Rows are points. Each copy is the shape, with its points in the same order, turned, moved and blurred by noise. Some copies are also mirrored. Which?
In the rows, 128 means zero.

Shape (7 x 2)
[[199 136]
 [166 134]
 [ 95 160]
 [107 117]
 [117 122]
 [130 134]
 [100 117]]
Copy 1 (7 x 2)
[[156  70]
 [138 100]
 [134 175]
 [ 99 147]
 [107 141]
 [123 135]
 [ 97 152]]
Copy 1 is: only turned
Copy 2 (7 x 2)
[[186 157]
 [157 135]
 [117  75]
 [105 110]
 [115 117]
 [133 117]
 [100 112]]
Copy 2 is: mirrored
Copy 3 (7 x 2)
[[168  67]
 [149  99]
 [ 70 121]
 [113 147]
 [117 137]
 [117 115]
 [105 153]]
Copy 3 is: mirrored
Copy 4 (7 x 2)
[[104  51]
 [119  73]
 [128 153]
 [158 124]
 [146 114]
 [134 111]
 [153 133]]
Copy 4 is: mirrored

Shape (10 x 4)
[[124 148 130 130]
 [161 155 166 126]
 [141 182  87 131]
 [136 101 114 167]
 [111 130  87 104]
 [116 174 140  94]
 [ 78 130 187 111]
 [114 138 118  90]
 [149 122 122 190]
 [108 137 109 129]]
Copy 1 (10 x 4)
[[121 148 145 135]
 [118 117 198 139]
 [ 70 131 140 132]
 [142 145 122 184]
 [121 111  97 134]
 [119 136 157  89]
 [193 157 164  95]
 [130 114 126 102]
 [121 155 148 197]
 [124 140 123 132]]
Copy 1 is: mirrored
Copy 2 (10 x 4)
[[120 114 138 111]
 [165 117 147  88]
 [120  78  89 104]
 [138 112 157 172]
 [ 93 137 100 128]
 [101 125 127  64]
 [ 91 161 186  82]
 [106 153 117 102]
 [150  82 164 162]
 [ 99 118 130 129]]
Copy 2 is: mirrored

Shape (14 x 8)
[[144 159 133 140  81 123 100 113]
 [180 106 171 102 147 176 157 145]
 [158 128 165 116 161 114 185  93]
 [151 155  77 151 118 166  94  92]
 [ 89 149  77 112 127 119  92 102]
 [103  86 169 156 180 171 130 120]
 [120 158 130 157  85  93 146  95]
 [ 97 111  81 107  88 164 186 162]
 [146 146  94 133 140 103 127 116]
 [130 170 110 164 145 165 151 121]
 [ 91 140 164 142 126 152 123 134]
 [116 114 164 130 124 104 130  94]
 [155 103 151 134 169  85 131 125]
 [126 131 131 112 100 135 145 107]]
Copy 1 (14 x 8)
[[143 158 134 128  95 129 106 182]
 [111  87 128  80 146 180 174 157]
 [143 107 179  88 150 122 169 125]
 [166 163 115 110 114 172  68 136]
 [127 177 100 113 135 101  66 123]
 [ 71  83 149 124 133 161 117  91]
 [154 169 158 140  88  97 130 143]
 [119 170  51 113 105 133 178 100]
 [163 151 128 127 155 119 111 137]
 [136 174 146 125 131 177 125 110]
 [ 73 146 143 128 111 141 122 136]
 [117 110 158 117 111  94 121 138]
 [135  89 153 137 169 109 131 143]
 [130 143 124  97 103 116 137 141]]
Copy 1 is: only turned
Copy 2 (14 x 8)
[[104 110  94 129 121 123 118  82]
 [174  92 189 133 137 114 166  94]
 [146 157 155 132 132  79 193  84]
 [144 104  78 105 191 126 121 104]
 [122 170  83  97 140 131  91 135]
 [160 154 156 177 152 164 183 122]
 [ 82 137  78 122 110  97 168 100]
 [118  95 141  58 109 142 160 166]
 [137 137  98 120 140  80 128 132]
 [108 114 120 121 186 111 167 136]
 [103 143 145 152 137 165 146 117]
 [128 159 118 142  99 126 163  88]
 [167 155 138 167 105  87 154 122]
 [119 127 127  95 116 122 151  98]]
Copy 2 is: mirrored
Copy 3 (14 x 8)
[[132 186 173 131 110 136 101 126]
 [183 101 123 113 160 193 125 152]
 [149 120 134 112 194 136 166 110]
 [ 96 180 108 130  84 162 101 118]
 [ 80 161 126 107  85  88 121 142]
 [104  49 134 128 152 152  95 128]
 [120 174 183 147 126 109 144 100]
 [153 102 140 143  54 140 188 161]
 [128 167 113 140 133 107 127 132]
 [ 94 143 121 166 133 163 140 140]
 [102 105 182 135 125 143 115 153]
 [134 119 170 107 151 111 116 104]
 [157 121 125 128 182  98 102 118]
 [140 139 158 107 115 141 145 124]]
Copy 3 is: only turned

Shape (13 x 9)
[[167 149 137 149 139 125 161 140 121]
 [ 92 150 157 116  98 132 103  98 117]
 [ 90 138 115 133 119 131  97  85 158]
 [122 171 126 178  97 129  95 136 131]
 [ 94 147 131 105  91 199 105 133 126]
 [109 147 158 102 102 135  97 144 142]
 [139  98 124 133  93 123 228 141 119]
 [112 173 139  96  95 166 114 145 147]
 [127 124 104  89 123 127 188 144 138]
 [217 116 125 100 138 136  93 132 140]
 [ 92 107 158 146 134 123 105 142 126]
 [147 151 134  89 152 131 116 149 110]
 [144 168  38 101  86 131 123 130 123]]
Copy 1 (13 x 9)
[[163 123 141 101 134 115 153 146 107]
 [113 163 114 105  99 130 100  81 120]
 [123 149  84 134 126 153 109  92 153]
 [143 150  63 115 109 112 119 133  95]
 [109 158  97  56 110 173  80 123 119]
 [121 171 123  95 118 118  79 129 127]
 [152  71 174  85  71 127 154 155 156]
 [129 169 104  56 122 132  85 124 135]
 [130  97 157  74 129 122 126 143 175]
 [185 123 154 119 182 134  70 145 101]
 [ 91 158 131 141 109 137 112 143 117]
 [119 138 147  86 173 112 103 133 112]
 [141  65  71  63 153 115  88 112 146]]
Copy 1 is: only turned
Copy 2 (13 x 9)
[[140 123 133 119 160 149 146 164 116]
 [104 168 134 154 110 124 103  93 132]
 [103 123 138 141 132 122 101  66 153]
 [132 115 156 116 113 153  80 111 101]
 [119 182 108 115 104 164 112  70 136]
 [104 157 127 129 106 137  91 118 166]
 [160 105 107 119 110 143 220 138 135]
 [135 180 140 100 115 155 106  98 157]
 [123 123 122  89 129 122 186 121 170]
 [130 142  68  88 186 116  91 160 141]
 [ 74 119 120 161  97 156 108 128 142]
 [ 90 170 132 102 147 123 133 153 141]
 [133 126 145  29 130 104 125  78 126]]
Copy 2 is: mirrored
Copy 3 (13 x 9)
[[124 146 106 132 160 118 130 154 117]
 [ 84 108 168 127  92 149 115 116 123]
 [107 110 127 134  90 155 103  82 159]
 [131 156 121 135  80 131  93 124 102]
 [133 125 169  77  95 193 120 124 121]
 [120 134 181 115  96 133 118 135 147]
 [139  65  86 122 153 128 154 198 125]
 [133 147 164  94  93 158 148 129 136]
 [124  97 103  90 141 127 160 156 166]
 [163 143 160 105 187  86 116  93 137]
 [105 117 149 130 115 139  64 153 154]
 [ 99 150 149  83 151 114 123 131 142]
 [143 119  90  50  91 106 153  88 114]]
Copy 3 is: only turned
Copy 4 (13 x 9)
[[165 123 124 143 141 154 164 113 162]
 [111 168 160 101 123 113 125  99 108]
 [ 96 133 127 110 114  94  98  89 139]
 [140 121 181 135  86 115 132  98 152]
 [ 96 137 143 130  86 157 118 100  74]
 [114 150 150 101  98 138 128 141 115]
 [111 132  98 183 165 129 218 130 140]
 [113 134 132 102  78 156 140 116 103]
 [124 115  73 136 139 129 180 138 119]
 [185 166  84 145 110 159  97 151 159]
 [108 129 170 128 149 119 113 147 134]
 [171 129 117 103 133 150 127 142 110]
 [163 115  78 148  63  88 145  94 100]]
Copy 4 is: mirrored

Shape (17 x 12)
[[129 118 145 116 104 140 139 105 150 118 141 112]
 [126 137 142 130 111 154 132 124 115 121 129 111]
 [150 118 123 123 101 120 141 106 135 127 130 137]
 [169 118 138 154 115 126 143 140 116 136 147 137]
 [152 113 133 148 109 144 146 129 123 115 123 123]
 [147 134 126 117 105 125 131 134 114 126 120 140]
 [121 133 107 134 113 126 142 106 113 121 153 133]
 [137 132 124 109 105 134 138 132 121 142 169 137]
 [161 130 132 130 249 125 136 131 113 132 124 138]
 [138 128 141 112 144 133 120 128 119 120 132 121]
 [125 120 129 125 118 126 146 138 138 167 117 136]
 [125 118 128 118 102 124 109 140 116 124 127  88]
 [122 110 148 124 109 122 137 138 113 114 132 139]
 [126 128 133 139 103 120 129 139 157 118 138 128]
 [124 124 128 135 113 149  61 134 116 129 133 132]
 [123 108 139 119 148 116 131 113 115 166 135 126]
 [137  96 104 118 100 155 133 142 133 115 130 131]]
Copy 1 (17 x 12)
[[135 156 120 104 128 143 113 141 136 118 159 128]
 [151 139 139 122 135 144 121 140 133 122 120 118]
 [129 136 110  99 107 122 110 117 132 122 138 135]
 [161 120 132 115  97 131 146 103 126 125 136 146]
 [148 123 130 113 109 143 129 123 126 100 129 126]
 [130 128 123 113 110 124 123 133 124 131 107 141]
 [146 135  98 123 123 132 109 115 115 145 131 111]
 [151 143 105 111 110 138 130 130 137 163 131 135]
 [123 105 149 131 122  61 210 138  98 141 159  73]
 [135 127 141 118 128 114 138 152 121 138 140 122]
 [106 141 129 106 108 147 149 116 144 140 122 124]
 [129 123 153 133 110 146  96 150 136 139 132 129]
 [134 126 132  99 121 151 126 134 103 138 130 139]
 [122 146 120 132 119 150 126 124 122 123 148 152]
 [131  89 135 144 159 135 119 140 149 147 126 155]
 [117 124 146  98 121 126 142 117 138 166 148 100]
 [130 107 102 115 103 160 124 149 137 118 133 131]]
Copy 1 is: only turned
Copy 2 (17 x 12)
[[131 120 160 128 122 127 119 128 151 107 111 101]
 [120 116 128 125 125 145 119 132 119 118 117 103]
 [137 130 160 132 111 136 113 109 142 113 130 137]
 [131 152 158 153 105 157 114 140 113 131 140 133]
 [124 121 144 151 116 156 117 140 132 116 124 132]
 [127 131 136 120 114 139  99 124 122 112 143 138]
 [139 126 134 143 102 126 131  98 115 109 132 115]
 [142 144 149 125 103 134 111 117 119 114 156  92]
 [134 155 149 139 192 113 189 154  78 141 176 162]
 [117 131 148 124 147 120 124 136 110 114 139 120]
 [133 131 134 115 111 133 122 128 151 151 156 127]
 [109  95 144 131 118 113  88 133 114 128 130 108]
 [ 99 138 141 128 100 124 118 138 130 109 135 124]
 [138 140 134 140 109 112 101 140 143 125 116 119]
 [ 92 142 120 147 151 121  79 104 116 134 134 103]
 [112 132 160 118 128 117 145 114 125 153 156 121]
 [122 112 133 158 119 136 100 131 151  98 156 114]]
Copy 2 is: only turned
Copy 3 (17 x 12)
[[134 114 156 124  98 125 131  89 136 135 125 133]
 [147 119 153 132 132 133 140 109 127 128 117 115]
 [138 102 130 122 102 108 113 105 144 152 109 121]
 [141  92 138 154 128 111 116 133 157 161 141 113]
 [147 105 144 154 120 121 127 115 155 143 110 119]
 [155 122 125 126 127 111 109 127 138 141 111 121]
 [133  96 119 122 109 107 145 123 116 140 119 115]
 [147  95 126 103 117 119 124 121 134 134 152 115]
 [ 90 155  74 167 190 100 161 110 164 166 151 159]
 [129 130 124 136 147 117 127 104 131 131 129 132]
 [123 123 141 104 122 120 120 139 167 147 122 124]
 [123 127 149 134 126 123 104 112 123 100 119 102]
 [145 106 152 131 129 103 117 125 138 121 118 145]
 [135 125 146 140  91 126 118 132 134 137 130 135]
 [125 116 130 140 145 163  94 134  95 126 114 124]
 [ 89 111 134 108 149 111 125 117 148 145 127 130]
 [150  97 122 133 108 142 118 123 157 107 108 127]]
Copy 3 is: only turned
Copy 4 (17 x 12)
[[120 132 149 125 135 143 148 117 152 112 145 107]
 [132 132 134 144 131 127 144 125 133 117 110 104]
 [121 128 138 114 113 135 128 101 143 113 142 129]
 [156 123 117 134  93 125 133 109 162 127 121 141]
 [139 129 116 133 112 143 135 101 148 130 120 114]
 [116 111 126 122 105 122 128 115 134 116 113 126]
 [137 128 128 138 130 132 133 111 116  97 140 143]
 [131 119 140 127 111 122 160 133 141  97 131 152]
 [182 108 129 102 150 176  67 167 159 134  66 168]
 [141 108 137 116 131 137 126 141 140 116 108 119]
 [112 129 145 122 123 122 136 118 143 152 119 156]
 [132 117 120 108 139 104 153 126 122 132 129 101]
 [128  87 134 139 123 130 142 110 140 126 128 122]
 [115 123 117 137 123 131 137 131 148 134 155 123]
 [148 114 142 124  97 119 133 159  95 138 132  99]
 [150 116 168 111 143 120 125 120 138 139 115 153]
 [123 120 116 113 108 156 169 112 120 130 130 122]]
Copy 4 is: only turned

Shape (15 x 12)
[[117 123 142 172 102 120 117 103 112 133 131 123]
 [128 148 164  78 158 112 117 119 100 102 157 149]
 [ 66 141 157 106 124 145 115 145 108 133 138 116]
 [113 103 112 139 129 168 142 134  74 111 157 137]
 [124 170 140 105 139 121 120 136  77 161 134 130]
 [108 144 160 124 157 138 149 140 111  58 110  58]
 [171 205 123 154 137 119  93 185 148 121 133  79]
 [ 85 178  97 115 121 138 132 151  94 116 146 163]
 [157 150 109 122  88  98  85 160  83 155 136 111]
 [158 122 140 150 161 171  69 180  98 134  93 135]
 [133 139 122 151 146  86 102 138  59 152 123 126]
 [ 97 108 122 134 108 131 144 111 189 177 142 147]
 [117 105 134 140 193 109 103 127 112  93 114 131]
 [118 133 122 123  97 113 118  96 164 162  95 122]
 [139  99 118 158 104 103 182 152 116  87 133 171]]
Copy 1 (15 x 12)
[[138 152 112 150 145 162 150 151 104 108 134 129]
 [108  64 104 147  96 142 137 125 149 124 151 140]
 [133 111 151 151  99 130 125 185 134 135 119 127]
 [186 111  93 127 117 133 163 148 109 153 117 126]
 [113 111  90 146  94  99 116 155 122 110 128 120]
 [115  74 161 173 142 103 207 170 102 147 157 132]
 [120 112 122 169 206  45 124 142 130  90 152 129]
 [145 111  94 123 119 105 141 170 178 118  92 135]
 [134 122 101 152 143 100 114 130 115  68 106  72]
 [129 100  82 151 183 115  87 169  96 176 136  92]
 [118 114  78 110 133 129 131 162  78  75 123 114]
 [128 196 157 115 124 142 112 110 140 147 122 159]
 [110  78 118  99 157 155 149 160 100 146 154 132]
 [ 87 188 140 139 134 139 134 127 133 126 131 110]
 [141 116 103 134 164 149 182  93 113 135  65 164]]
Copy 1 is: mirrored
Copy 2 (15 x 12)
[[ 90 139 138 136 126 136 147  95 124 118 102 156]
 [121 145 141 130 107 141 138 135  63 106 180 114]
 [ 76 113 120 147 122 111 144 123 121 146 162 104]
 [126  94 160 105 141  84 119 100 102 121 133 138]
 [118 149 146 176  99  94 141 128  85 111 138 117]
 [ 73  84  79 104 118 117 141 129  84  58 140  89]
 [127 138 139 143  70 121 156 169 161  47  95  87]
 [138 134 145 159 146  89 116 122 139 103 178 119]
 [115 127 176 184 101 116 111 152 117  96  88 132]
 [124 139 148 100 129  76 167 199 108 116  89 137]
 [122 149 160 176 145 105 150 119  81  95  85 120]
 [146 148 104 121 101 159 142  90 155 179 122 141]
 [123 135 118  97 165 141 149 138  72 104 109  98]
 [110 163  87 146 100 146 120 116 141 136  99 150]
 [176  81 125 125 158 150 133 101 117  85 127 169]]
Copy 2 is: mirrored
Copy 3 (15 x 12)
[[116 115 147 168 133  92 155  95 114 112 138 132]
 [163 170 148 161 107 147  93 147 100 117 138 147]
 [ 87 114 158 138 118 150 114 150 113 106 123 146]
 [143  96 136 119 132 140 160 134  91 121 181 151]
 [119 127 105 153 106 121  81 134 118 111 155 147]
 [126 145 137 126 146 184 132 108  85  74 113  68]
 [ 98 142 108 198 170 166  88  83 167 124 174  81]
 [107 141 147 107 148 121 100 155 128 126 188 148]
 [110 119  93 201 120 110 127 147 156 101 185 124]
 [102 141  82 164 118 187 153  75 141 113 166 175]
 [134 121  97 172 128 100 110 107 126  68 170 158]
 [133  83 172 141 139 102 140 117 174 168  95 150]
 [167 148 145 143 136 162 136  85 127  71 134 159]
 [116 122 144 152 106  88 143 108 181 134 101 117]
 [168 140 119 133 203 104 177 139 113 131 142 141]]
Copy 3 is: only turned
Copy 4 (15 x 12)
[[155 133 140 120 101 123 135 170 149 137 125 116]
 [104 120 180 114 151 138 122 129  85 127 106 168]
 [ 98 157 156 154 135 151 153 152 145 154 112 170]
 [ 76 150 155 109  71 131 109 183 136 106 127 148]
 [ 98 128 156 131 136 105 182 149 110 118 141 164]
 [124 155 149 148 102 149 148 169  84 121  33 147]
 [108 153  74 113 148 111 187 133  63 165  93 102]
 [ 84 186 163  78 127 133 154 166 124 119 144 168]
 [ 90 127 154 113 147  85 180 154 133 138 133  83]
 [ 89 156 135 149  57  85 142 115 102 181 143 118]
 [119 114 153 105 107  59 173 154 135 135 125 148]
 [152 154 112 133 129 172 128 105 188 106 156 129]
 [120 128 151 110  82 102 115 107 120 143  79 161]
 [170 143 150 132 123 154 166 114 162 121 136 107]
 [137 188 144  88 118  97  75 169 132  85 120 114]]
Copy 4 is: mirrored
